Rows are points. The last column is the point's height on a tilted bowl or saddle (a function of degree 2), plus a little noise. Count its main directions that bend up, bend down and stay straight.

Points:
[[ 0.41  0.01 -0.11]
 [ 0.01 -0.06 -0.35]
 [-0.10  0.17 -0.24]
 [ 0.55  0.12  0.19]
 [ 0.30 -0.33 -0.05]
 [-0.44 -0.28  0.23]
 [ 0.31  0.01 -0.21]
 [ 0.28  0.65  0.67]
 [ 0.19 -0.11 -0.32]
 [ 0.16  0.40  0.05]
 [ 0.06  0.22 -0.24]]
Directions: 2 up, 0 down, 0 straight

Points:
[[-0.18  0.44  0.26  0.24]
 [-0.23 -0.06 -0.15  0.08]
 [-0.45 -0.13  0.06  0.16]
 [-0.25  0.06 -0.09  0.09]
 [-0.25 -0.66 -0.21  0.27]
 [ 0.03  0.13 -0.27  0.12]
 [-0.39 -0.17 -0.29  0.16]
 [ 0.01  0.33 -0.25  0.20]
 [-0.04 -0.32  0.30  0.16]
 [ 0.78  0.13  0.08  0.61]
 [ 0.19  0.03  0.37  0.17]
 [ 0.20  0.04 -0.18  0.12]
 [ 0.91  0.20 -0.31  0.85]
 [-0.02  0.07 -0.42  0.16]
 [-0.24  0.10 -0.31  0.15]
 [ 0.26 -0.21  0.00  0.15]
 [ 0.25 -0.17  0.06  0.14]
 [-0.09 -0.40  0.36  0.22]]
Directions: 3 up, 0 down, 0 straight

Points (24 x 5):
[[ 0.18  0.13  0.06 -0.05 -0.10]
 [ 0.05  0.00 -0.12  0.01 -0.15]
 [-0.31 -0.42  0.00 -0.26 -0.43]
 [-0.29  0.04  0.26 -0.14 -0.07]
 [ 0.04  0.02  0.19 -0.02 -0.09]
 [-0.28  0.04 -0.16 -0.36 -0.20]
 [-0.07 -0.35  0.09 -0.10 -0.25]
 [-0.14 -0.18  0.23 -0.48 -0.27]
 [ 0.09  0.12 -0.34  0.20 -0.11]
 [ 0.18  0.24  0.34  0.52  0.13]
 [ 0.23 -0.25  0.18  0.02 -0.15]
 [ 0.51  0.12  0.05 -0.01 -0.30]
 [-0.27  0.25 -0.14 -0.06  0.02]
 [-0.07  0.34 -0.38 -0.19 -0.03]
 [-0.27 -0.56  0.19  0.35 -0.33]
 [-0.08 -0.37  0.64  0.04 -0.24]
 [-0.03  0.48 -0.33 -0.04  0.10]
 [ 0.28 -0.67 -0.31 -0.31  0.12]
 [-0.21  0.59 -0.36 -0.30  0.33]
 [-0.11  0.75  0.10 -0.31  0.88]
 [ 0.35  0.26  0.20  0.11 -0.06]
 [ 0.54  0.01  0.10 -0.56 -0.48]
 [-0.71  0.03 -0.13  0.02 -0.42]
 [ 0.04 -0.58 -0.36  0.12  0.12]]
Directions: 1 up, 1 down, 2 straight

Points, 22 rows:
[[-0.25 -0.15  0.46  0.15 -0.39]
 [ 0.03 -0.26 -0.19 -0.30 -0.34]
 [ 0.11 -0.17  0.06  0.13 -0.17]
 [-0.07 -0.27  0.00 -0.33 -0.36]
 [ 0.02  0.30 -0.86  0.01 -0.26]
 [-0.04  0.46 -0.27  0.02 -0.15]
 [-0.31  0.06  0.00 -0.03 -0.17]
 [ 0.06  0.35 -0.21 -0.17 -0.15]
 [ 0.82 -0.23 -0.10  0.57 -0.77]
 [-0.49  0.30 -0.51  0.10  0.02]
 [-0.11 -0.05 -0.14  0.02 -0.10]
 [-0.23 -0.52 -0.77 -0.06 -0.40]
 [ 0.07  0.11 -0.50 -0.04 -0.15]
 [ 0.02  0.10 -0.05  0.11 -0.05]
 [ 0.12 -0.24  0.39  0.27 -0.32]
 [ 0.09 -0.33 -0.01 -0.19 -0.35]
 [-0.05 -0.11  0.20 -0.05 -0.21]
 [ 0.19  0.30  0.12  0.13 -0.08]
 [-0.05 -0.53  0.14  0.11 -0.50]
 [ 0.22  0.32  0.58 -0.06 -0.10]
 [-0.45 -0.30 -0.32  0.12 -0.02]
 [ 0.25  0.49 -0.01 -0.52  0.01]]
Directions: 1 up, 3 down, 0 straight
